Each row is a point. The window is the flat piece filled in between its corners: a triangle in 3 columns, a solid with four corners in 4, and so on. A path goes straight from each point to the next, and from the last back to the first. After which points does the path pass through the window?

Window (3 x 3):
array([[-64,   3,  25],
       [ 59, -47,   6],
       [ -8, -31, -35]])
Path:
(1): [ 21, -57, -18]
(2): [-41, -47, -31]
(3): [ 41,  10, -13]
(4): [-31,  14,   8]
(5): [ -3, -60,  27]
(6): [-16, -43, -15]
(7): [ 11,  -3, -66]
(8): [ 46,   6, -52]
Through the window after points: 2, 4, 6

Window (4 x 4):
array([[-76, -54, -22,  13],
       [-14,  46,   3,  -1],
       [ -1,  61,  -3, -53],
       [  7,  15,  23, -14]])
Path:
(1): [ 22,  18, -41, -40]
(2): [-23,  31,  64,  -4]
(3): [ -2,  44,  64, -39]
(4): [-28,   0, -75, -32]
(5): [-13, -13, -17, -26]
(6): [-85,   4,  32,  20]
(7): [-14,  56,  67, -15]
(8): [-11,  16, -11,  -6]
(9): [ -5,  69, -35,   5]
(10): [-19,  24,  29, -31]
(11): [-15,  45,  14, -43]
(12): [ 26,  58, -49, -41]
(13): [ 20,  48, -15, -37]
(14): [ -7,  53,  31, -17]
(15): [-58, -11,  43, -22]
(16): [ 24,  24,   6, -11]
Through the window after points: 1, 7, 9, 11, 15

Window (6 x 6):
array([[-31, 121, -20,   6,  18,   2],
       [  7,   2,  15, -24,   6,   3],
       [-45, -10,  -5, -21, -33,  46],
       [-17, -11, -68,   3, -34, -25],
       [ 10,  22, -14,  38,   8, -10],
       [  8, -37,  16,  24, -22, -56]])
Path:
(1): [ 48,  17, -29, -13, -40,  -9]
(2): [  8,  49,  19,  -1, -32,  -2]
(3): [-11, -33, -50,  41,  43, -25]
(4): [-44,   5, -17,  -3,  38, -31]
(5): [ 37,   9,  12,   7, -27, -15]
(6): [ -1,  24, -25,   3, -24,   7]
(7): [-55, -47, -16,  19,  12, -11]
(8): [-60,  21, -24,  -8,   3, -28]
(9): [ 45,  51,  14, -17, -22,  64]
(10): [ 39,  63, -10,  43, -13,   6]
(11): [-42, -16, -11, -11,  17, -48]
(12): [-19,  -9, -25,  10,  -5, -26]
(13): [ 33,  24, -40,  -3, -46,  11]
(14): [-15,  32,   6, -18, -69, -12]
(15): [-24,  16, -43,  26,   3, -13]
(16): [-55,  36,  11,  52,  39, -46]
Through the window after points: 2, 6, 12

Window (9 x 9):
array([[ 15,  -9,  37,  22, -10, -22,   0,  72,  25],
       [ 13,  13,   5, -16,   6,  24,  35,  18, -24],
       [ -5,  34,  -2, -51,   5, -19, -28,  49,   7],
       [-24,  28,   6, -67, -54,  -5,  33, -71,  37],
       [  0,  28, -20,  20,  11,  -9, -35,  32,   8],
       [-27, -15,   4, -11, -30, -31,   6,  28,  -4],
       [ 34, -11, -26, -27,  -3,  26, -12, -16,   9],
       [121, -14,  14,  -2,  63, -42,  12, -11,  -9],
       [-20,   6, -33, -12,  60,  16,  -8,  69,  11]])
Path:
(1): [-15,  -1,  36,  -7,  17, -15, -43,  44,  20]
(2): [ 37,  32, -50, -35,  18,  15,  40,  18,   2]
(3): [ 64,   9, -45, -21,  20, -20,  50,  26, -18]
(4): [ 49,  -9,  58,   5,  40, -10, -38, -15,   9]
(5): [-19,  21,  32, -47,  -8, -21, -14,   5,   4]
(6): [  3,  19, -23, -36, -20,   2,  20,  -6,  30]
(7): [-24,   7, -43, -12,  -3, -10,  16,  53,   9]
(8): [ -8,  21,  44, -40,   0,  18, -20,  -2,   1]
(9): [-11, -10,  56,   1,  26,  -2,  39, -41, -64]
(10): [ 11,   9, -17, -25, -17,  -8,   5,  17,  33]
(11): [ 36,  15, -51, -13,   2, -56,  -2,  77,  18]
(12): [ 23,  17,   8,   0,  26,  13, -15, -12,   3]
(13): [ -9,   0,  35, -22,  35, -10,  -3,  -6,   8]
(14): [ 30,  28, -34, -11,  -7,   5,  -7,  28,   5]
(15): [ 18,  14, -13, -28,  -9, -31, -16,  66,  16]
(16): [  4,  -5,  26,   6,   6, -10, -10,  18,  19]
Through the window after points: 3, 5

Window (11 x 11):
array([[  63,   16,   14,  -29,   57,  -28,  -44,   30,   65,   24,   -7],
       [ -18,   51,   47,  -34,  -22,   25,    6,  -22,  -21,   51,    5],
       [  -6,    0,   12,  -60,    3,   30,  -39,   40,    5,   -4,  -10],
       [  50,   13,  -22,   -2,   21,    2,  -37,   11,  -27,   28,   22],
       [ -77,  -19,   20,   47,  -46, -100,   -4,    5,  -36,  -25,  -56],
       [ -11,    6,   -9,  -58,   -7,   -2,  -31,  -57,    4,   34,   23],
       [ -30,   46,    2,  -43,   -5,   18,   37,  -51,  -38,  -21,  -28],
       [  17,   -9,   17,   -5,   53,  -37,  -14,   73,   44,  -27,   68],
       [ -97,   46,  -35,   52,  -66, -101,   -8,   32,   -8,  -33,  -38],
       [  36,   25,   40,  -50,  -58,   15,  -17,  -27,    7,  -26,   -2],
       [ -60,  -20,  -33,   53,  -51,  -56,   37,   29,   17,   -1,  -34]])
Path:
(1): [-12,  -8,  17, -68, -48, -67,  34,   0,   2,  46,  35]
(2): [ -4,  -7, -45, -14, -12, -90,  16,  36, -18,  -3,  15]
(3): [-21,   3,  43,  25,  22,  11, -18,  43,  58, -21,  19]
(4): [-29,  23,  -2,  14, -13,   0,  23, -18,   5, -17,  -9]
(5): [ 10, -19, -20, -70,  -1, -81, -35,  64, -46,  34, -14]
(6): [ 12,  -6,  -2, -34, -18, -15,   1,  21, -25,  24,   0]
(7): [-58,  40,  17,   6, -22, -12, -22, -43,  -2, -38,  -9]
(8): [-12,  27,  30,  17,  -4,   2, -35,  13,  30, -10,  10]
(9): [-46,  -4, -44, -38, -57, -66,  15,  21, -43,  -9, -50]
(10): [ -28,   -3,  -70, -109,  -26,  -47,   40,   11,  -20,  -16,  -36]
(11): [ 12,  17,  58,  47,   4,  10, -58, -17,  38,  28,  23]
(12): [-16,  25, -23,  39,  26,   4, -42,  21,   1, -14, -24]
Through the window after points: 2, 4, 8, 10
